Each row is a point. Two turns around zero, p and q, are shown by what they do to some points. Write where each new point lands after one turn and then the other. Backwards means that the second turn is done in reverse. Each puzzle has new turns, and all numbers are rounded.

Turn p:
-4.5 -3.3 -0.6 -> 3.1 -3.0 -3.7
5.9 2.0 -2.6 -> -1.1 6.0 2.8
-1.8 1.8 3.6 -> -2.5 -3.5 0.8
4.0 0.3 1.3 -> -0.3 1.6 3.9
-3.7 -0.8 -1.6 -> 0.8 -1.3 -3.8
Turn q:
0.2 6.5 -1.5 -> 3.2 1.7 -5.6
-2.4 -2.5 -1.7 -> -3.0 2.0 1.4
0.8 2.1 -1.5 -> 0.3 0.0 -2.7
-3.2 -2.4 1.1 -> -0.9 2.3 3.4
4.5 -3.7 3.6 -> 0.4 -5.8 3.6
Where do these land?
p, then q: 3.1 2.1 1.8 -> 3.1 1.7 2.2
p, then q: -1.0 0.6 2.1 -> -1.1 0.3 2.1
p, then q: -7.9 -1.9 -2.0 -> -7.9 -1.3 -2.5
p, then q: 2.5 2.3 -2.6 -> 2.7 2.5 -2.2
p, then q: 3.2 -3.0 0.6 -> 3.1 -3.2 0.3

Turn p:
-2.9 -4.8 2.3 -4.4 -> -2.3 -4.9 -4.0 3.2
-1.5 -4.1 6.7 2.6 -> -1.8 -7.0 4.0 1.6
0.9 4.1 -3.4 1.5 -> 2.8 4.4 0.5 -2.0
1.1 -2.9 -0.4 3.1 -> -1.6 -1.8 1.4 -3.4
-1.6 4.5 -2.1 2.1 -> 4.8 2.6 1.0 -1.1
1.4 2.6 -1.7 -3.6 -> -0.2 4.0 -2.2 1.9
2.7 0.5 -1.4 -1.3 -> -1.8 2.7 -0.6 -0.3
Turn q:
-0.9 2.8 -1.4 3.1 -> -0.2 4.3 -1.1 -0.2
4.7 -1.1 -3.8 -3.0 -> 2.7 -1.5 4.6 -4.0
-3.9 -4.0 1.1 -3.6 -> -3.2 -5.5 -2.2 -0.9
4.7 4.4 1.7 3.3 -> 3.3 4.8 2.9 3.7
-3.7 -0.5 -0.3 -2.9 -> -4.0 -2.0 -0.8 -1.2
-0.9 -1.6 2.8 3.1 -> 1.4 -0.2 -3.4 2.7
Where do these land?
q, then p backwards: 4.3 1.7 -5.0 3.0 -> 0.5 5.1 -3.8 3.9
p, then q: 4.1 3.6 -0.3 -3.7 -> -2.3 6.0 -0.4 1.5
q, then p: -2.3 -6.3 0.9 3.2 -> -2.6 2.0 -4.1 -5.4
q, then p: -2.2 -1.6 2.0 2.3 -> 0.9 0.9 -1.1 -3.7
q, then p: -3.0 1.0 -0.4 -3.8 -> 2.1 -3.7 -2.2 1.5
p, then q: -1.0 1.5 2.9 -1.0 -> 2.4 1.1 -1.8 1.6

Turn p:
-2.4 -1.4 -6.6 3.1 -> 5.0 -2.8 5.3 0.2
-2.2 -0.6 4.4 0.1 -> -4.9 -0.4 0.2 0.1
1.3 6.5 -6.7 -1.2 -> 7.5 -4.1 -3.9 -1.5
0.3 -0.9 0.7 1.2 -> -0.6 0.5 0.7 1.3
1.7 -1.4 2.7 1.5 -> -2.0 2.1 0.0 2.5
0.9 -1.3 -0.3 -3.9 -> 0.3 2.6 -0.7 -3.2
0.5 -0.9 5.7 -0.8 -> -5.2 2.1 -1.6 0.7
Turn q:
2.8 1.1 3.4 -1.7 -> 3.5 0.4 2.0 -2.7
-1.2 2.1 2.8 4.0 -> 3.5 1.6 -0.2 3.9
1.6 -3.6 -5.4 2.6 -> -5.2 3.4 -3.6 -0.6
-3.1 -1.3 2.8 -3.7 -> 1.7 -5.4 -0.4 -0.9
2.2 4.6 -0.4 -3.7 -> -0.2 -0.1 6.1 -1.8
-2.4 -3.0 -3.2 2.6 -> -3.3 0.2 -4.0 2.2
Where do these land?
q, then p: 5.0 -1.6 1.2 2.2 -> 2.6 -1.1 -4.8 -1.7
q, then p: -2.1 2.3 4.1 5.8 -> 3.3 0.3 -1.5 6.9
p, then q: -0.2 -0.2 -1.4 -7.3 -> -2.6 -3.2 4.9 -3.8
q, then p: 0.4 1.0 -1.8 -2.2 -> -2.7 -0.2 0.5 -1.3
q, then p: -3.4 -1.5 2.4 2.9 -> 3.9 0.7 1.9 3.0
q, then p: 0.3 0.0 -4.6 -1.5 -> -2.7 -2.9 1.6 -2.4

Turn p:
0.2 4.3 -4.9 -0.4 4.8 2.7 -> 1.6 -2.2 4.4 4.9 1.8 -4.3
1.7 0.2 3.0 -3.9 -4.7 -1.9 -> 1.0 4.7 0.1 -1.9 0.2 5.2
-2.3 -2.0 -0.7 -0.2 -3.3 -1.7 -> -2.0 -0.3 0.0 -1.2 -3.2 2.8
-3.1 2.8 0.7 -2.0 2.1 3.8 -> -2.4 2.4 3.5 0.8 1.4 -3.9
2.5 -2.5 0.9 1.7 -2.2 1.4 -> -1.3 -0.5 -3.6 0.3 1.7 2.3
1.6 -1.8 -2.5 0.6 7.8 1.0 -> 2.9 -1.8 -2.3 4.2 -0.7 -6.2
-0.6 -1.1 3.6 4.3 -4.4 -5.2 -> 0.1 -2.3 -2.3 -7.2 -1.2 4.0
Turn q:
2.2 1.2 -2.1 -3.9 4.8 4.1 -> -4.4 -5.6 1.4 -2.5 -2.6 -0.3
-1.3 2.8 -2.2 1.8 -1.8 4.5 -> 3.1 -3.4 -0.2 -1.7 0.1 4.1
-0.6 -2.5 3.0 3.1 -0.8 0.5 -> 1.5 1.0 -1.6 -0.1 4.3 -1.4
-0.9 -0.5 -1.0 4.1 -3.7 0.9 -> 4.7 0.9 0.8 -0.4 2.6 1.9
-1.7 5.8 -4.2 2.4 5.6 0.2 -> 3.3 -3.5 -1.9 -3.9 -6.9 -1.4
-2.4 -2.4 -1.2 4.4 -0.2 -4.3 -> 5.1 2.9 0.4 1.5 0.2 -3.8
-1.0 1.7 1.8 -5.3 1.0 0.0 -> -4.4 -1.0 -2.0 2.4 -2.2 1.2
0.4 -4.5 2.1 -2.5 -4.0 -3.5 -> -2.0 4.5 2.0 4.8 3.0 -0.3
5.2 -1.6 3.8 -4.2 -0.9 -2.3 -> -6.8 4.2 1.2 0.0 1.5 -0.1
Where do these land?
q, then p: -3.0 0.6 -0.1 2.6 -2.4 -1.5 -> 2.1 -2.0 -0.4 1.8 3.4 0.9
p, then q: -1.8 1.2 -4.7 -0.2 -3.4 3.2 -> 2.7 -1.7 -4.1 1.0 4.3 -1.2
q, then p: 2.0 1.2 -1.3 1.4 -4.5 -1.5 -> 0.1 2.1 1.5 0.1 4.9 -0.7
q, then p: 0.0 -2.4 -2.2 1.0 -4.0 1.4 -> 0.8 1.0 -2.8 -0.6 3.5 -2.7
p, then q: 1.5 0.1 -0.6 1.8 4.9 0.7 -> 0.6 3.1 2.4 -0.7 -1.0 -3.6
p, then q: 0.9 2.7 0.5 -2.2 3.6 0.9 -> -1.0 3.4 -1.5 -2.7 -1.6 -1.6
p, then q: -1.4 -5.4 4.3 -7.0 6.6 -6.7 -> -0.1 7.7 4.3 -2.2 -5.2 8.8
q, then p: 1.6 2.0 4.1 2.5 -0.8 3.4 -> 0.4 1.6 1.7 5.2 -1.3 -2.7
